Each row is a point. A path goes straight from each point to the next, and from the last back to the first. The post is the endless flat space through its rows: a point in 2 columns, a line in 3, a plane in 4, and so on, so that a path can go around it. Count how often the path circles the post. Going back the other way cancels.

Post (1 x 2)
[[0.2 1.1]]
Path (25 x 2)
[[-3.9  2.1]
 [ 0.6 -5.2]
 [ 2.0 -0.9]
 [ 0.3 -5.6]
 [-1.6  1.3]
 [-1.1 -4.0]
 [-4.1  3.8]
 [ 3.1  7.6]
 [ 3.6  2.1]
 [-1.0  8.9]
 [-6.0  4.2]
 [-1.1 -1.1]
 [ 1.7 -5.0]
 [-2.3 -1.2]
 [-3.2  6.1]
 [ 2.5  4.8]
 [ 4.0 -3.2]
 [ 2.3  2.6]
 [-2.0  6.6]
 [-3.4  2.7]
 [-2.8  6.0]
 [ 3.8  4.6]
 [ 4.9 -2.7]
 [ 3.4  0.3]
 [-1.6 10.3]]
Times around: 0

Post (8 x 9)
[[ 4.3 -3.3  5.8  6.9 -3.1 -1.3 -1.3 -2.8  0.2]
 [ 1.7 -2.4 -1.6 -2.7  0.1  0.9  1.2 -0.8  1.4]
 [ 2.2  4.4  0.6 -7.4 -1.6 -1.5 -2.0 -2.5 -6.2]
 [-2.1  1.7 -7.1  5.1  6.4 -0.5  2.5 -0.9 -2.2]
 [ 0.3  0.4 -4.7 -3.6 -3.6  2.6 -5.0 -3.2  3.2]
 [-9.0 -0.1  1.8 -2.1 -1.1  0.3  2.4 -4.1 -2.2]
 [ 1.2  1.9 -0.7  2.1  1.9 -1.5  3.3 -1.7  5.5]
 [ 4.2 -1.3  1.8  8.7 -1.7 -6.4 -1.7  1.8  1.7]]
Path (23 x 9)
[[  1.1  -3.2  -5.8  -2.9  -4.1  -3.9  -1.0   4.0   4.6]
 [  2.1   3.6   3.2  -0.7  -3.6  -2.0  -0.8   1.4  -4.4]
 [ -7.7   5.4   8.4   0.6   1.4  -1.5   7.1   1.2   2.6]
 [ 11.2   0.1   3.9   8.4  -4.0   1.9  -3.3  -6.2  -1.2]
 [ -2.1  -2.1   5.4   0.4  -9.2   3.6   2.7  -7.8   7.1]
 [  2.3   3.8   2.6  -3.5  -0.4   0.0   3.2   0.0  -7.2]
 [  4.7  -1.4  -0.5   6.6   1.5  -0.3   0.8   1.1   6.5]
 [  7.5  -1.3  -2.8   2.2   6.0  -0.5  -0.3  -0.3   0.9]
 [ -8.0  -2.4   2.8   2.3   1.5  -3.4   8.1  -2.1   8.2]
 [ -0.3   4.3  -6.2   2.9  -0.8  -9.2  -1.4   0.5  -1.6]
 [  5.1   4.7  -6.7   5.0   2.4  -4.4  -4.3  -6.4  -6.1]
 [ -2.2  -0.1   3.6  -5.2   0.0  -5.9  -0.4   1.9  -4.4]
 [ -3.8   3.5   4.0   0.1   1.4  -2.3   2.2  -0.7  -2.3]
 [  0.2   4.1  -1.0  11.2  -1.1  -0.4  -0.3   0.1   2.8]
 [ -1.3  -0.9  -2.6  -7.7  -4.3  -1.0   2.6  -3.0  -0.9]
 [ -1.2  -1.9  -7.2   4.3   6.3   0.9   7.9  -2.3  -2.8]
 [ -1.8   0.7   6.3   1.4  -1.7  -1.1   1.7  -2.5  -7.7]
 [  2.6  -5.2   1.0   2.9   0.2   0.2  -0.6   4.5   5.8]
 [ -5.2   1.9   6.6   0.5  -3.1  -2.4  -5.2  -3.1   2.3]
 [ -1.7  -1.2   2.4 -13.2   1.7   7.2   4.2  -1.3  -1.3]
 [ -2.4   0.5   1.2  -4.5  -4.0   5.5  -5.5  -4.3   5.4]
 [  0.2   5.0  -0.8   3.4   1.2  -6.9  -2.6  -0.6   4.2]
 [  0.2  -3.6   1.6   4.6   1.4  -0.3   3.1  -6.2   1.9]]
Times around: 1
